Each point is reached from the start by the listed moves, each made once or not at all, plus a little noise. Say if it took an odd or an even number of moves. Then give how often each move was made.

Moves:
(1):  0.2 -4.6  0.6  3.3
(2): -0.6  1.1 -4.6 -5.1
(3):  3.0 -1.4  2.0 -2.2
Start: -1.6  0.2 -0.6  0.0
Points:
 1.1  0.6 -3.7 -8.1 -> even (0, 1, 1)
-1.6 -0.5 -0.3  0.5 -> even (0, 0, 0)

Moves:
(1):  1.9  0.6 -0.3  4.4 -2.1  1.3  0.5  1.1
(2): -3.6 -0.7  1.8  3.0  2.8 -1.6 -0.4 -1.4
(3): -1.9  5.3  1.3  0.1  4.3  0.0  0.9  3.0
(4):  0.6 -0.5  1.8  0.5 -1.6 -2.6  0.6  1.7
(5):  0.6 -1.8  4.1 -1.8 -0.9  1.0  1.3  0.9
(6): -2.0 -1.4 -1.5  1.0 -0.4  0.7  2.7  0.6
(7):  4.0 -0.3 -0.8 -1.0 -0.8 -0.4  3.9 -3.8
(8):  1.1 -3.1  0.1  1.0  1.5 -0.3  0.4  4.0
Start:  1.1  1.2  1.5  1.4 -1.5 -0.6 -0.4  0.3
Points:
 2.6 -3.3  1.7  8.5 -4.4 -1.3  3.8  7.8 -> even (1, 0, 0, 1, 0, 1, 0, 1)
 4.5  2.4  3.9  2.3  1.8 -3.8  5.1  5.2 -> even (0, 0, 1, 1, 0, 0, 1, 1)
-1.7 -3.4  1.4 11.0  0.0 -0.2  2.9  4.4 -> even (1, 1, 0, 0, 0, 1, 0, 1)
